Each row is a point. The points of each table are mixes of a few directions, plus a little noise. Count the directions of each table, and those that both share. Where both have some left over, give the other angles between the two spaces (their principal angles), to ten degrees, smallest first.

First (6 x 2)
[[-46   2]
 [ 84  -4]
 [-26   2]
 [ 83  -3]
 [-47   1]
 [-47   1]]
Second (5 x 2)
[[ 10   0]
 [ 26  -1]
 [ 87  -3]
 [-88   2]
 [-36   0]]
Directions: first 1, second 1, shared 1

First (8 x 4)
[[ 23 -14 -10 -67]
 [-12   7   5  38]
 [ 17 -12  -8 -55]
 [ 13  -6  -5 -33]
 [-32  19  14  94]
 [ 16 -11  -6 -48]
 [ 16 -11  -8 -52]
 [-39  25  20 121]]
Second (6 x 4)
[[  2   7  13  49]
 [ 61 -14  11 -40]
 [ 35  -9   5 -29]
 [-39   3 -15  -7]
 [ 11 -13 -15 -72]
 [-71  24   1  99]]
Directions: first 1, second 2, shared 1

First (8 x 9)
[[ 50  28  14 -25  21  47   0  -2  59]
 [-11  -3  -8 -23  -1  -2  -3 -13 -15]
 [  1  -3   5  21  -3  -6   2   9   2]
 [-68 -32 -27 -21 -20 -46  -5 -22 -84]
 [ 33  18   8 -13  13  31   2  -1  40]
 [ -6  -9   7  46  -9 -18   5  22  -3]
 [ 54  23  26  40  12  31   7  29  70]
 [-52 -23 -22 -29 -15 -33  -6 -21 -66]]
Second (9 x 9)
[[  -4   -9  -11   39    0    4   -2    0   -1]
 [  11   18   23  -61   -1   -7    5    4    7]
 [  -3  -22  -26  113    3   14   -4    8    7]
 [ -16  -27  -36   99    2   12   -8   -4  -10]
 [   9   -4   -2   53    2    7    1   12   15]
 [   8    2    6   15    1    2    2    8   11]
 [ -20   -3  -10  -47   -2   -7   -4  -21  -28]
 [  10   27   34 -121   -3  -14    7   -3    0]
 [   6   20   24  -91   -2  -11    4   -3   -1]]
Directions: first 2, second 2, shared 1; angles 50

First (11 x 14)
[[  6  59   9 -42 -15 -13  32  40  -4  37   5  -1  13   1]
 [ -3 -16 -39   8  44  13 -65 -23  26 -22  20  33   3 -11]
 [-18  64   2 -78  26  90   6 -56  77 -59 -80 -44  19 -90]
 [  9  94  81 -39 -36  23  24  -6  41 -18 -16 -25   3   2]
 [-19 -94 -19  52  23  28 -45 -59  -9 -40   5 -25 -39 -22]
 [-11 107  37 -63 -10  22  -4  36  -7  57  89 -53 -60 -30]
 [  8 -68 -16  72  29 -14 -76 -37  20 -48  17  57   8  40]
 [ 27 -15 -46   1  -3 -68  50  53  -9  22 -68  83  94  51]
 [  2 -90   6  75 -23 -39   7  -3 -49   0  10   5 -14  46]
 [-10 -64 -70  16  16 -31   8  35 -63  56  30   1 -16  -6]
 [  6  21  55  -1 -52 -12  60  18 -21  16 -13 -35  -8  17]]
Second (8 x 14)
[[ -14  -16   17  -21    1  -15   48  -18   65   13   32  -21   32   -8]
 [ -22  -17   31  -24  -18   -2   67  -17   -2   14  -30  -52   35  -14]
 [ -37  -11   43  -13   25    4  -32  -28    9   47   64  -22   88   45]
 [  61   13  -84   48   -8    1   -3   52   23  -53  -30   73 -119  -29]
 [ -43   -2   60  -54   -4  -34   31  -47    5   10   12  -55   54  -25]
 [ -22  -19   35   24    5   60  -29    6  -83   70  -16  -42   91   86]
 [  42   12  -56   27  -10    0    3   36   13  -42  -25   50  -84  -22]
 [  33   44  -42   13   10  -20  -85   20  -29  -63   -6   69  -98  -31]]
Directions: first 5, second 4, shared 1; angles 60, 80, 80

First (11 x 24)
[[-22  -8   4 -17 -40 -35  -7  37 -43  45 -23  11   7  49 -19 -27  32  26
    9  20 -14  14  15  29]
 [-24  -6 -46  -1 -10   0  17  -6 -17  66 -32  58   9  13 -26 -40   7  57
   25 -11  -4 -10   9  47]
 [-31  -9 -20 -16 -40 -33   1  28 -47  73 -37  38  13  49 -30 -44  30  54
   20  13 -14   6  17  49]
 [ -2  49 -17 -37   7 -57 -51 -52 -17 -19  26 -75  40 -10   2  23 -72  43
   32  25   3  -3  -9   6]
 [-17  -6 -39   3  -1   8  18 -10  -6  51 -25  51   6   3 -19 -32   3  44
   18 -14  -1 -12   6  35]
 [ 36  -8  19  35  50  65  22 -21  66 -72  30  -7 -28 -60  33  39 -11 -72
  -33 -30  17 -11 -17 -55]
 [ 35   4  20  24  47  46   6 -29  58 -77  37 -30 -17 -58  33  46 -27 -63
  -25 -20  17 -10 -19 -54]
 [ 27 -12  17  30  35  54  21  -9  50 -52  20   2 -25 -43  24  27   0 -58
  -28 -24  13  -8 -11 -42]
 [ 26  -2  41  11  16  18  -4   8  26 -63  28 -39 -17 -20  25  37   1 -63
  -29   1   6   8  -9 -47]
 [-11 -29  52  -7 -56 -27  -1  84 -45  19 -20   2 -16  68  -8 -17  74 -29
  -22  29 -20  33  18   1]
 [-17  26 -34 -25  -6 -40 -24 -30 -25  30  -4 -14  31   7 -16 -11 -37  61
   35  12  -3  -6   2  33]]
Second (8 x 24)
[[  -5   26  -53   -6   27    0   -5  -61   13   14    3    6   22  -33
    -6   -3  -56   52   31  -14   10  -24   -8   21]
 [  -1    6  -13   -1    7    0   -1  -16    3    3    1    1    7   -8
    -1    0  -15   12    8   -3    1   -5   -2    5]
 [   8  -38   78    9  -41    0    7   92  -19  -21   -4   -8  -33   50
     9    4   83  -77  -47   21  -14   35   11  -31]
 [   3  -15   31    3  -15    0    3   36   -7   -8   -1   -4  -13   19
     4    2   33  -30  -18    8   -6   14    5  -12]
 [   4  -25   52    5  -28    1    4   61  -13  -14   -3   -7  -22   33
     7    3   55  -50  -31   14   -9   23    7  -21]
 [ -10   49 -102  -11   54    0   -9 -121   25   27    6   11   43  -66
   -13   -5 -109  101   61  -28   19  -46  -15   41]
 [   6  -31   64    7  -33    0    6   74  -16  -16   -3   -7  -27   41
     8    3   67  -62  -37   17  -12   29    9  -26]
 [  -6   28  -57   -6   30    0   -5  -67   14   15    3    6   25  -36
    -7   -3  -61   55   34  -14   11  -25   -8   23]]
Directions: first 3, second 1, shared 1

First (11 x 32)
[[  -7   73 -120  -57   -1   20   37  -40  -12   59  102 -121   -4  -45
   -18  118  -57   -2   17   42  -86  105  -46  -37  -26   44 -111  -74
    27   27   55  -15]
 [   2  -13   19    8   -1   -2   -6    7    2  -11  -14   21   -1    8
     1  -19    7   -1   -3   -6   14  -17    9    8    4   -7   16   13
    -4   -5   -8    5]
 [  -3   21  -38  -19   -1    7   11  -13   -2   20   31  -38   -2  -16
    -5   39  -18   -1    3   14  -27   36  -15  -11  -10   15  -35  -24
     8    9   19   -5]
 [   0    6   -8   -6   -1    3    3   -4   -1    5    8  -10    0   -5
    -3    9   -5    2    2    2   -8    9   -3   -2   -1    3   -8   -6
     4    0    4   -1]
 [   2  -28   47   22    1   -6  -14   15    6  -21  -37   48    1   17
     7  -48   22    0   -8  -16   30  -41   17   13   11  -18   43   29
   -11  -11  -22    6]
 [   4  -46   76   34    2  -12  -22   24    8  -37  -62   74    3   30
    10  -74   37    3  -12  -27   53  -66   28   22   18  -28   70   47
   -16  -14  -38    9]
 [  -2    6  -10   -5   -1    1    3   -2    0    4    8  -10   -1   -4
    -1    9   -4    0    1    3   -5    8   -4   -3   -1    3   -6   -4
     2    2    4    0]
 [   2  -14   24   10    2   -5   -7    8    3  -11  -20   23    0    8
     2  -23   11   -1   -3   -8   16  -20   10    7    6   -7   22   15
    -5   -5  -12    5]
 [  -2   30  -51  -22   -1    8   16  -16   -5   25   43  -54   -3  -19
    -7   49  -25   -1    7   19  -36   45  -20  -15  -11   19  -47  -31
    13   11   23   -7]
 [   1  -12   18   11    1   -1   -6    6    2   -9  -15   18    0    5
     5  -18    8    1   -1   -5   12  -16    7    4    2   -6   18   11
    -3   -4  -11    2]
 [   1  -27   46   21   -1  -10  -15   17    6  -23  -39   46    0   17
     5  -47   23    0   -7  -15   33  -41   18   13   11  -17   41   27
   -11   -9  -23    7]]
Second (11 x 32)
[[   1   11   -3   -4    2   -2    4   -1    2    1    4    0    0   -9
    -1    3    2    9   -4   -4   -4    7   -3   -4   -3   -1  -11   -9
     2    3    5   -3]
 [  -3  -31   26   19   -8    7   -7    4    4  -15  -21   26    2   24
    14  -24   -1  -13   -4   -5   14  -23   10   16   10   -6   37   16
   -25  -10  -12    3]
 [  -9  -30    8   16  -20   26   10  -11    9   -6    0   13    2   30
    28   -3  -28  -20  -10   -5  -10    4    0   15    8    0   28  -11
   -44   -7    5   -6]
 [  21   97   -9  -43   47  -64   -9   20   -3    7   -2   -8   -7  -83
   -62    0   75   79    3   -8   20    6   -4  -50  -25  -16  -83   -6
   101   22    1    1]
 [ -12  -14  -19    5  -21   31   21  -19    7    7   22  -10    2   20
    26   24  -40  -18   -9    3  -31   29  -10    8    2    9    3  -30
   -41   -1   18   -9]
 [  28   39   39  -12   49  -72  -44   45  -16  -13  -48   22   -6  -51
   -60  -50   94   48   20   -6   65  -61   23  -23   -9  -21  -14   64
    97    5  -38   20]
 [ -11   -6  -15    2  -17   25   20  -18   10    4   20   -3    1   13
    21   19  -33   -7  -12   -4  -26   27  -11    5    2    6   -2  -35
   -35    2   19  -10]
 [   9   15  -80  -34   12    1  -14   -5  -45   45   56 -116   -2  -20
   -33   72  -25  -44   55   64  -31   31  -16  -11  -13   49  -45   26
    51    8    4   13]
 [   2   -8   22    8    2   -5   -5    7    3  -11  -17   24    0    5
     2  -20   11    5   -4  -10   14  -18    7    4    3  -10   16    9
    -2   -4   -8    2]
 [ -14  -40   20   24  -27   32   16  -13   18  -15   -6   33    3   40
    40  -11  -33  -17  -22  -16   -9    1    1   21   12   -6   41  -21
   -64  -10    8   -8]
 [  -9  -33   14   17  -18   23    7   -7   10  -10   -6   22    3   30
    27   -9  -22  -17  -12   -7   -4   -4    3   17   10   -2   33   -6
   -43   -8    1   -3]]
Directions: first 1, second 3, shared 1
